Each row is a point. Each copy is the shape, with its points in the same order, stretched, turned, moved and blurred by noise. Some copies are also mirrored. Which?
In the rows, zero is written as 128.

Shape:
[[115 132 164]
 [158  77  90]
 [194  99 101]
 [114 156 130]
 [ 87 133 179]
 [115 146 191]
 [155  86  88]
 [132 142 188]]
Copy 1 (8 x 3):
[[143  74 130]
 [160 139 179]
 [205 130 168]
 [135 107  99]
 [118  58 126]
 [151  48 121]
 [158 142 170]
 [167  52 127]]
Copy 1 is: mirrored
Copy 2:
[[108 161 144]
 [108  59  77]
 [132  89  56]
 [137 134 148]
 [ 83 158 161]
 [ 97 181 148]
 [114  62  73]
 [109 183 131]]
Copy 2 is: mirrored

Shape (8 x 4):
[[114  91 149 146]
 [103 127  81  98]
 [104  89 213 132]
 [196 148 157  51]
 [104 145  77 143]
 [153 170 116 114]
 [142  80 165 157]
 [125 157 184 122]]
Copy 1, 8 rows:
[[ 92 103 110 107]
 [139 127 183 127]
 [ 49 132  90  68]
 [190 169 123  35]
 [140 124 170 173]
 [168 161 138 134]
 [ 97  87  86  95]
 [105 175 101 104]]
Copy 1 is: mirrored
Copy 2, 8 rows:
[[ 94  89 132 140]
 [131 119  74 103]
 [ 48 106 186 101]
 [133 198 176  72]
 [116 105  57 154]
 [114 169  96 147]
 [ 95  95 161 157]
 [ 54 163 142 118]]
Copy 2 is: only turned

Shape, 9 rows:
[[171 132 111 110  88 153]
 [187  70 163 170 158 158]
 [138 148 100 156 180  96]
 [111 105 144 170  90  81]
 [196 120 146 106 103  85]
 [113 165 156 101 109 106]
 [128 117 164  91 106 185]
 [221 175 139  57 163 169]
 [163  70 150  86 117  87]]
Copy 1:
[[106 105  86  95  86 134]
 [154  16 141 136  81 147]
 [200 123 126 128 134 134]
 [124  99 114 174 133  82]
 [136 103 122 109  61  78]
 [108 145 146 102 137 104]
 [ 73  78 135  80 129 142]
 [144 111 152  30  50 166]
 [139  68 123  86  98  60]]
Copy 1 is: only turned
Copy 2, 9 rows:
[[143 165  98 176 101 130]
 [159 146 108 173 202 144]
 [ 93 152 164 123 166  81]
 [ 72  54 133 172 163 100]
 [166 105 136 162 108  84]
 [106  93 148 115  94 131]
 [153 139  98 138 105 191]
 [218 220 153 111  80 147]
 [176  81  82 138 116  79]]
Copy 2 is: only turned

Shape:
[[105 122 108 123 157 130 110 122]
 [153 146 140 168 144 127 118 142]
 [119 136 195 103 147 132 131 146]
 [161  46  94  96 145 110 146 122]
 [147 129  89  86  83 113 163 145]
 [110 129 125 116 139 229 133 105]
 [149 119 119  89 107 126 212 137]
 [ 86 149  97  91 132 178 198 149]
 [ 98 147 111 182 104 114 118 139]
 [112 135 136  85 149 205 113  83]
 [157 145 135 139 113 141 105 151]
 [157  55  97 100 157 131 123 158]
 [152 137 101  93 157 174 142 106]
 [155  56  98  94 131 128 228 153]]
Copy 1:
[[134 114 107 100 143 104  99 112]
 [153 150 133 148 173 128 144 112]
 [ 89 135 123 101 174 135 146 157]
 [194  57 136  77 118 132 151 120]
 [163 123  96 107  75 128 177 130]
 [101 106  92 118 122 189  67  93]
 [131 111 103  91  89 158 205 107]
 [ 88 116  50  97  97 152 136  75]
 [135 136 133 165 130  76 138  92]
 [ 96 119 110  87 114 182  56 124]
 [158 139 122 150 141 135 132 145]
 [190  52 100  95 144 120 133 128]
 [152 127  95  82 112 176 105 102]
 [157  52  97  82 108 159 210  86]]
Copy 1 is: only turned
Copy 2, 14 rows:
[[ 79 143 129 147 157  96 121 143]
 [159 143 148 141 172 119 119 138]
 [120 112 124  86 167 106 115 102]
 [101 109  59 193 177  88 145 106]
 [141 138  49 148 105 121 142 119]
 [ 73 102 110 142 142 175  93 160]
 [144 130  35 133 141 151 167 109]
 [ 85 132  50 112 129 163 152 178]
 [142 151 169 149 118 112 156 161]
 [ 49 118 111 132 145 155  77 120]
 [157 127 128 138 136 112  97 137]
 [101 100  64 175 182  74 121 143]
 [ 88 142  71 152 164 151  96 129]
 [131 104   7 172 176 134 189 126]]
Copy 2 is: only turned

Shape:
[[107 145  72 113  99 116 155 109 150]
 [163 156 190  65 108 158 125  84 118]
 [137 124  62 103 155 165 137 147 157]
 [146 100 162 127  42 131  88  94 129]
 [105 112 141 153 159 111  96 102 175]
 [139 100  95 121 180 104 154  56 193]
 [ 95 138  55 101 196 157 101  96  73]
 [ 88  90 124 105 172 127 108 122 131]
 [136 177 124 132 131 110 125 109 154]
 [117 107  97 173 112  63 122  90  45]
 [119 155 114 203 141 164 202  80 175]
 [132 175 100 101 154 111 118 164 154]]
Copy 1:
[[120 157 134  98  45  90 126 127 165]
 [160 195 219 161 137 140  35  85 183]
 [ 80 125 111  68 114 118 114 124 201]
 [220 168 120 162  88 118  23  67 135]
 [151 180  73 167 109 170 147  84 150]
 [143 171 109 120 102 144 203  39 205]
 [100 151 149  34 113 203 131 174 151]
 [109 134 102 138  89 184 129  90 135]
 [145 195 125 151 120 106 123 117 153]
 [232 127 128  60 106 114 142 122  68]
 [202 130 116 139 107 125 194 143 215]
 [ 71 177 122 128 123  85 116 121 161]]
Copy 1 is: only turned
Copy 2:
[[ 89 145 124 107 120 147 179 125 120]
 [132  74 169  86 122 145 107  67 124]
 [ 70 132  93  77 151 167 134 139 121]
 [162 141 167 172 109 149 100 121 113]
 [102  78 101 158 111  98 119 139 128]
 [ 98  70  68 126 102 152 156  74 101]
 [ 94  77 105  65 179 133 139 128  23]
 [107  77  95 103 113 124 108 151  94]
 [ 99 111 140 122 131 121 152  97 140]
 [186 104 151 147 147 106 207 150  75]
 [ 69  29 140 170 139 159 217 112 186]
 [ 85 157 106  71 146 102 135 122 150]]
Copy 2 is: only turned
Copy 3:
[[171 136 109 161 113  76 142 131 167]
 [158 154 151  45  91 136 102 132 152]
 [131 118 137 191  97 152 156 126 161]
 [152  86  81 107  90  90  68 145 136]
 [127  89 136 127 165 108 114  82 127]
 [157  82 141 147 125 116 159  44 118]
 [ 92 192 129 170  85 127 124  93 118]
 [100 117 141 138 137  93 139 102 136]
 [171 142 117 117 152 122 118 122 133]
 [126 141  50 131 110  39 134 142  55]
 [227  99 180 164 138 106 151 124  84]
 [131 158 121 130 161 151 141 145 163]]
Copy 3 is: only turned
Copy 4, 12 rows:
[[107 107 171 119  53  84  91 116 125]
 [124 137 212  17 182  88 183 115  81]
 [118 147  84  94  52  55 118 134  94]
 [148  97 195  71 121 176 187 119 105]
 [155 117 130  69 144 138  70 149  98]
 [144 117 129  54  98 102  59  82  45]
 [ 90 153 122 161 100  21 117 186  26]
 [115  97 114  85 122  83 106 167  71]
 [159 134 184  81 121 100  80 124 133]
 [157  67 198 223  96 124 123 117  96]
 [105 189 130 146 144 137  73  78 156]
 [162 123 147  77  81  53  71 157 140]]
Copy 4 is: only turned
